Rows are points. Each copy is the shape, with its points in the same order, stretched, turned, moved and blurred by noise. Is it also mirrored, or only turned?

Shape:
[[-0.2 -3.8]
 [-4.4 -5.0]
 [-1.1  2.7]
 [ 0.0 -2.9]
 [ 2.2 -0.4]
 [-2.5  0.5]]
Copy 1 (6 x 2):
[[-0.3 -3.9]
 [ 3.0 -4.4]
 [ 1.0  3.8]
 [-0.5 -2.6]
 [-2.6 -0.3]
 [ 1.8  1.7]]
Copy 1 is: mirrored
Copy 2, 6 rows:
[[-0.9 -1.8]
 [-5.7 -2.1]
 [ 0.3  4.8]
 [-0.6 -1.6]
 [ 2.5  0.1]
 [-1.5  2.5]]
Copy 2 is: only turned
Copy 3:
[[ 0.5 -4.4]
 [-4.0 -6.3]
 [-1.7  1.9]
 [ 0.3 -3.6]
 [ 2.3 -0.7]
 [-2.8 -0.7]]
Copy 3 is: only turned

Shape, 6 rows:
[[ 2.4 -5.4 -1.1]
 [-0.1 -2.1  1.0]
 [-0.4  2.6 -1.4]
 [ 2.3  5.0 -0.5]
 [-0.3 -3.8 -4.0]
 [-1.5 -4.1 -2.1]]
Copy 1:
[[ 0.6 -5.4 -0.9]
 [-0.4 -1.7  1.2]
 [-0.5  2.8 -1.4]
 [ 2.8  4.6 -0.5]
 [-1.7 -3.2 -3.7]
 [-3.1 -2.9 -1.8]]
Copy 1 is: only turned
Copy 2 (6 x 3):
[[ 6.1 -2.0 -0.3]
 [ 2.5  0.6  1.5]
 [-0.1  2.4 -2.0]
 [ 1.2  5.6 -2.6]
 [ 2.8 -3.1 -2.4]
 [ 2.8 -2.7  0.0]]
Copy 2 is: only turned
Copy 3, 6 rows:
[[-2.9 -5.5  0.8]
 [ 1.7 -3.8 -1.6]
 [ 2.0  1.2 -2.3]
 [ 2.8  3.6  0.0]
 [-3.1 -3.7 -2.8]
 [-1.7 -4.9 -3.1]]
Copy 3 is: mirrored
Copy 4:
[[ 1.1 -5.1  1.3]
 [ 0.7 -1.0  1.5]
 [-1.4  1.2 -2.1]
 [-4.9  2.1 -2.0]
 [ 2.7 -3.3 -1.6]
 [ 3.6 -2.8 -0.1]]
Copy 4 is: mirrored

Shape (9 x 4):
[[ 3.0  1.2 -1.4  7.5]
 [-3.0 -0.3  0.1 -2.0]
 [-3.4 -0.8  1.2 -2.7]
 [ 2.8 -0.2  2.3  5.7]
 [-2.8 -2.0  1.7 -0.8]
 [-2.5 -0.4  0.5 -0.2]
 [-0.6 -1.7 -0.8 -3.2]
 [-2.4  2.2  1.4 -2.3]
 [-0.1 -0.3 -1.0  6.6]]
Copy 1, 9 rows:
[[-4.5  5.1 -4.0  5.0]
 [ 1.6 -3.5 -0.5 -2.0]
 [ 1.0 -3.7  0.3 -3.6]
 [-5.7  4.2  0.1  1.9]
 [-1.4 -3.0  0.2 -3.9]
 [-0.5 -2.4 -0.9 -1.4]
 [ 2.0 -0.6 -1.2 -4.4]
 [ 2.1 -3.0  1.9 -0.4]
 [-5.3  1.2 -4.2  3.2]]
Copy 1 is: mirrored
Copy 2, 9 rows:
[[-1.5  2.7  4.3  7.9]
 [-0.2  1.3 -1.5 -0.6]
 [-0.8  0.9 -1.0 -1.9]
 [-2.2  1.1  5.6  4.3]
 [-2.1  0.0 -0.1 -0.3]
 [-1.6  1.5 -0.3  0.8]
 [ 1.3 -1.3 -1.6 -0.2]
 [ 1.5  2.6 -0.1 -1.6]
 [-3.7  2.1  2.7  6.5]]
Copy 2 is: only turned
Copy 3:
[[-0.5 -5.8 -1.6 -5.4]
 [-1.4  2.1  1.1  2.1]
 [-1.4  2.2  1.9  3.2]
 [-1.2 -6.3  1.2 -1.7]
 [-2.6  0.1  1.4  2.8]
 [-1.8  0.3  1.1  0.9]
 [ 1.1  1.6 -0.3  3.9]
 [ 0.0  2.2  3.5  1.2]
 [-3.0 -4.1 -1.4 -4.2]]
Copy 3 is: mirrored
Copy 4:
[[ 4.6 -2.5 -3.5  7.1]
 [ 0.1  2.4  0.6 -1.1]
 [ 0.2  2.4  1.8 -1.7]
 [ 5.0 -2.9  0.6  5.4]
 [ 2.2  1.2  1.6 -1.6]
 [ 1.6  1.9  0.6  0.2]
 [-0.8 -0.7  0.4 -2.4]
 [-0.8  2.5  2.0  1.4]
 [ 5.4 -0.5 -2.6  4.2]]
Copy 4 is: mirrored

Shape, 10 rows:
[[-2.3  0.2 -1.5 -2.5 -0.9  2.3]
 [ 4.7  0.6 -0.2 -4.4  0.4 -1.6]
 [-2.4  3.8 -3.0  0.9 -2.0  0.4]
 [-2.2 -0.3 -2.1 -0.8 -2.8  2.6]
 [-3.7 -1.7  4.3  0.6 -0.8 -1.4]
 [ 2.2 -0.6 -1.3 -3.0  3.6 -2.1]
 [-2.6  2.2 -1.6 -1.8 -2.3  3.2]
 [ 5.1  0.5 -1.5 -2.7  4.9 -0.7]
 [ 5.3  1.4  0.4 -0.1  3.6  0.4]
 [ 4.4 -1.7 -1.8 -0.8  1.6 -1.1]]
Copy 1, 10 rows:
[[ 1.4 -4.0 -0.6 -2.9  2.3 -2.5]
 [-0.3  2.6 -3.7 -5.7  0.1  0.3]
 [ 4.9 -1.7 -0.4  0.1  1.3 -3.5]
 [ 1.8 -4.5  0.2 -2.1  0.5 -2.0]
 [-4.9 -1.4  1.0  2.9 -0.2 -1.2]
 [-1.0  1.1 -5.5 -2.9  2.7 -0.4]
 [ 2.8 -3.2  1.2 -3.3  2.1 -3.5]
 [ 0.1  2.6 -5.6 -4.0  3.4  2.1]
 [ 0.9  2.7 -3.9 -1.6  2.8  3.2]
 [-0.4  0.0 -5.4 -3.0 -0.1  2.6]]
Copy 1 is: mirrored
Copy 2:
[[-1.2  2.4 -0.1 -2.9  0.1  1.6]
 [ 6.4  3.9 -0.9 -2.8  0.8 -2.0]
 [-0.5 -1.5  2.1 -2.3 -3.0  0.0]
 [-1.5  0.9 -0.7 -3.4 -1.5  2.5]
 [-4.5  2.3 -3.6  2.2  0.9 -3.0]
 [ 5.3  2.1 -0.2 -1.3  4.4 -1.1]
 [-1.7  2.5  1.5 -3.1 -2.4  2.0]
 [ 8.9  3.3  0.6 -0.2  3.8  1.1]
 [ 7.4  3.2 -0.8  2.5  0.8  1.3]
 [ 7.3  1.0 -2.9 -1.1  1.8  0.3]]
Copy 2 is: mirrored

Shape:
[[ 0.0 -1.3 -3.5 -4.9 -2.8  1.4 -0.8  0.5]
 [-1.7  4.8  3.6 -1.2 -6.0  1.0 -2.6  1.1]
 [ 1.4  2.9 -0.2 -2.7 -0.7 -1.1 -0.2 -2.1]
 [-2.2 -1.8  4.2  0.8  2.3  0.6 -1.5 -1.1]
 [ 2.8  3.6 -1.4  0.7 -0.9  2.3 -8.2 -0.8]
 [ 0.6  1.6  0.9  0.8 -0.2 -1.3  1.5 -2.8]
 [-0.9  0.3 -1.4  1.1  5.3 -1.1 -3.5  1.4]
 [-0.3 -1.0 -0.1  0.1  0.2  2.7 -0.4  2.6]
 [ 0.9 -3.5  2.8  2.9 -1.9  1.6  2.0  3.3]
 [ 5.4 -7.7 -4.4 -0.1 -0.2 -1.3 -0.9  3.3]
 [ 3.7  3.0 -2.2 -2.3  2.9  6.5  3.3 -2.5]
 [ 3.3  4.1  2.2 -4.3  0.2 -2.3 -1.7  2.0]
 [-1.7 -3.1  1.5  0.4 -0.8 -3.8 -3.5 -0.8]]
Copy 1:
[[ 0.4  3.0  0.7  5.7  0.3 -0.5 -0.7 -0.4]
 [-0.3  4.4  1.0 -1.0 -3.0  1.7 -6.5  0.6]
 [ 1.9  2.9 -2.0  0.8 -1.2 -1.3 -0.4 -1.9]
 [-1.1 -1.8  3.5 -1.4  0.5 -0.5  0.7 -0.4]
 [ 6.6 -0.3 -0.1 -0.5  3.6  1.1 -5.3 -3.0]
 [-0.8 -0.1 -2.5 -0.3 -2.2 -1.1  0.1 -0.6]
 [ 1.6 -2.9  0.2 -0.9  4.1 -3.2 -1.1  1.8]
 [-0.1 -0.4  0.6  2.3  3.1  2.2  0.0  2.1]
 [-0.1 -2.8  1.8  2.3 -0.5  3.3  2.1  3.4]
 [ 6.4 -5.2  1.3  8.1  2.3 -0.9  2.6  2.4]
 [-0.2  3.3 -4.4  0.8  6.4  3.3  3.6 -1.3]
 [ 5.8  4.1 -1.1 -0.9 -0.2 -2.2 -0.7  1.4]
 [ 1.4 -2.9  3.9  1.1 -1.7 -4.7 -1.6 -0.6]]
Copy 1 is: mirrored
Copy 2 (13 x 8):
[[-1.9  2.5 -5.5 -4.2 -0.3 -0.5 -1.8 -0.8]
 [ 0.6  3.4  4.3 -2.3 -4.2 -3.8 -4.5 -2.6]
 [ 0.2  1.6 -0.2 -2.0  1.6 -3.3  0.6 -2.2]
 [-2.5 -2.8  2.8 -1.6  0.5  1.3  0.1  1.5]
 [ 2.9  0.3 -0.3  1.5  3.0 -2.6 -8.8 -1.3]
 [ 0.0 -0.7  0.5 -0.3  0.6 -3.0  2.7 -2.6]
 [-1.2 -1.3 -1.6  1.5  2.8 -2.3 -1.2  5.1]
 [ 0.3  0.9 -2.1  0.2 -1.0  1.3 -1.6  2.3]
 [ 3.1 -2.9 -0.2 -1.0 -4.5  1.5  0.7  0.5]
 [ 3.8 -5.5 -9.1 -3.2  0.2 -0.3 -1.6  2.3]
 [ 2.0  6.6 -3.7  1.9  4.6  3.0  3.5 -1.6]
 [ 3.4  1.9  1.0 -3.9  1.2 -4.2  0.0  1.5]
 [-2.6 -5.5  0.2 -3.5 -0.9 -3.1 -1.8  0.8]]
Copy 2 is: only turned

Shape (15 x 9):
[[-2.9  0.1  3.0  1.8  1.7  0.2  0.4 -6.1 -2.8]
 [-5.8  0.2  0.7 -1.2 -0.5 -0.5 -1.4 -3.8  0.0]
 [ 2.6 -0.6  1.0  0.9  2.1 -2.2 -0.3 -2.7 -4.0]
 [-0.1  1.3  2.2  0.0  0.5  1.4  3.9 -1.6 -1.2]
 [-3.7 -0.9 -0.4  0.9 -1.0 -2.3  1.1 -1.8  2.8]
 [ 4.9 -2.4 -2.5  1.4  4.6 -1.3  1.9  2.6 -1.8]
 [ 0.0 -6.6  0.9  3.6 -4.1  4.4 -3.8  0.0  3.2]
 [ 2.8 -3.5 -0.5 -2.1 -0.7 -1.5  3.7  1.3 -1.2]
 [-2.0 -6.8 -2.4  6.5 -3.1  4.4 -2.0 -2.3  2.4]
 [-1.0 -1.1  1.3  1.8 -1.6  2.4 -3.1 -5.8 -0.4]
 [ 1.2  1.4  1.1 -3.7 -1.0 -0.1  1.1 -1.4 -3.1]
 [ 2.6 -2.6  2.9  1.3  2.4  0.5 -0.3  3.5 -3.0]
 [ 5.9 -0.3 -1.8 -0.2  2.3 -0.5  2.1  4.4  2.3]
 [ 1.9  0.8  1.9  0.7 -0.3 -4.7  2.7 -0.1  0.6]
 [-2.1 -5.5  1.8  0.2 -0.3  2.6 -1.3 -5.2  3.8]]
Copy 1:
[[ 0.4  0.2  2.8  1.1 -0.4 -0.2  3.8 -6.6 -3.9]
 [-3.1  0.2  3.5 -1.8 -1.8  1.2  0.4 -4.9 -2.0]
 [ 2.0 -2.4 -1.1  0.6  0.8 -3.3  3.1 -2.3 -3.3]
 [ 0.5  0.2  2.4  1.2 -1.5  0.0  4.6 -0.2 -2.7]
 [-2.7 -0.4  1.2 -0.1 -1.8  1.1  0.3 -3.8  2.4]
 [ 1.4 -2.3 -3.7  1.5  4.6 -3.4  2.2  2.5 -0.4]
 [ 0.1 -3.4 -3.5  3.4  0.3  8.4 -2.2 -3.3 -1.7]
 [-1.2 -5.0 -0.6 -0.5  0.2 -1.5  3.7  2.1  0.1]
 [-3.0 -1.6 -4.5  5.6  1.5  7.2 -0.9 -6.0 -1.2]
 [ 1.3 -0.2 -0.6  0.1 -1.3  3.3  1.6 -6.1 -4.1]
 [ 0.2 -1.7  1.1 -2.4 -2.1 -2.0  3.4  0.6 -3.9]
 [ 2.4 -4.0  0.0  2.4  2.4 -1.3  0.0  1.5 -2.8]
 [ 2.4 -1.1 -3.1 -0.6  1.6 -1.0  0.8  5.1  2.1]
 [ 1.1 -2.1  0.2  0.0 -2.7 -3.3  1.6 -0.3  1.7]
 [ 0.1 -3.1  0.3 -0.4  1.2  6.8  1.9 -6.4 -0.8]]
Copy 1 is: only turned
Copy 2:
[[ 0.0  3.5  3.0 -2.1  1.4  0.4 -0.8 -4.2 -3.4]
 [ 0.0  0.4 -1.2 -1.4  0.7 -1.5 -0.9 -2.4 -4.7]
 [ 0.9  2.7  4.7 -3.4  0.0 -0.6 -0.4  0.3 -0.1]
 [-1.6  2.8  0.6 -2.6  1.4  2.5  3.2 -3.4 -0.1]
 [ 2.5 -1.8 -2.0  1.6  1.4 -1.6  1.9 -3.1 -1.2]
 [-0.7 -1.2  4.1 -1.9  1.3  1.0  0.0  2.1  6.8]
 [ 2.8 -7.3  1.9  5.4 -2.9  6.0 -1.2 -0.8 -2.6]
 [-0.1 -3.0  1.2 -3.0 -1.7  1.3  3.8 -0.1  2.9]
 [ 1.3 -6.1  3.2  7.7 -3.1  4.1 -2.9 -4.5 -1.2]
 [ 1.5  0.9  1.8  0.2 -2.0  2.2 -2.9 -2.2 -4.4]
 [-1.5  1.6 -0.3 -5.7 -2.1  1.0  1.8  1.1 -1.5]
 [-0.3 -1.7  4.6 -1.9  2.4  3.4  1.6  3.1  1.0]
 [ 0.8 -1.8 -0.5 -1.3  1.3  2.9  1.9  2.9  6.8]
 [ 3.4  2.1  0.0 -1.8  1.1 -1.0  4.7 -0.2  1.1]
 [ 4.3 -4.2  0.6 -0.3 -0.4  3.7 -1.9 -4.7 -2.4]]
Copy 2 is: mirrored
Copy 3 (15 x 9):
[[-2.8 -3.8 -0.2  4.5 -0.8 -1.3 -2.4 -2.9 -3.5]
 [-3.6  0.4  1.9  0.5 -3.1 -0.3 -1.5 -3.2 -2.6]
 [ 0.6 -3.7 -0.4  2.5  1.0 -4.7 -2.7  0.8 -1.2]
 [-0.4 -3.9 -0.4  2.5  0.0  1.1  1.2 -0.3  0.0]
 [-0.8  1.6  4.7  1.6 -0.8 -0.2  0.8 -2.6 -2.4]
 [ 3.2 -1.6 -0.6 -0.4  6.3 -3.0 -0.6  2.2  0.0]
 [ 6.1  2.1  1.8  0.6 -1.8  4.1 -5.0 -0.9 -5.6]
 [ 3.3 -3.6  1.9 -2.1  1.0 -1.4  1.3  1.3 -0.9]
 [ 6.0  2.9  0.6  2.4  0.0  2.5 -3.5 -4.6 -7.4]
 [ 1.0 -1.1 -0.2  3.3 -3.1 -0.5 -5.2 -3.5 -2.9]
 [ 0.0 -4.0 -1.1 -0.6 -2.8 -1.7 -0.4  0.6  1.3]
 [ 1.7 -2.1 -1.3  0.2  2.7  0.2 -2.0  4.9 -2.4]
 [ 4.2  0.1  1.6 -0.8  4.3 -0.4  0.2  3.2  3.2]
 [ 0.7 -1.7  4.5  2.8  0.3 -2.9  1.0  2.2  0.3]
 [ 0.9 -1.6  3.8  0.9 -0.9  2.8 -5.1 -4.7 -4.2]]
Copy 3 is: mirrored
Copy 4 (15 x 9):
[[ 1.4 -2.4  7.2 -0.4  2.1  1.4  2.0 -1.7 -4.8]
 [-2.8 -1.9  2.5 -2.0  0.1 -0.3  3.0 -2.9 -4.7]
 [ 3.8  0.9  2.4 -0.6  2.8  0.9 -1.6  0.4 -3.1]
 [ 1.6 -1.2  2.7  0.8  3.7  2.0  5.0 -0.9 -0.7]
 [-1.3 -1.6  1.0  1.5 -1.2 -1.3  2.4 -3.0 -1.9]
 [ 3.2 -1.2 -1.2  3.0  4.7  0.2 -4.7  1.6  0.5]
 [-0.1 -4.7  5.1 -1.5 -7.1  3.2 -3.5  2.0  2.8]
 [ 3.7 -2.0 -3.0 -0.8  2.4  0.0 -0.7 -0.6  0.7]
 [-0.9 -7.2  6.7  2.0 -6.8  2.0 -1.6  3.2 -0.3]
 [ 1.0 -2.3  7.1 -1.7 -2.6 -0.1  1.7  2.4 -2.3]
 [ 2.1  0.6 -0.6 -2.8  3.4 -0.7  3.2  1.1 -1.7]
 [ 2.2  0.3  0.3 -1.8  3.6  5.1 -4.1  0.2 -0.2]
 [ 2.7  1.4 -3.1  3.0  3.5 -0.6 -1.9  1.2  5.7]
 [ 3.7  3.4 -0.3  1.8  0.6  0.6  1.6 -3.3 -0.1]
 [ 0.1 -6.5  7.1 -1.4 -3.2 -1.7 -0.7 -1.3  1.2]]
Copy 4 is: mirrored
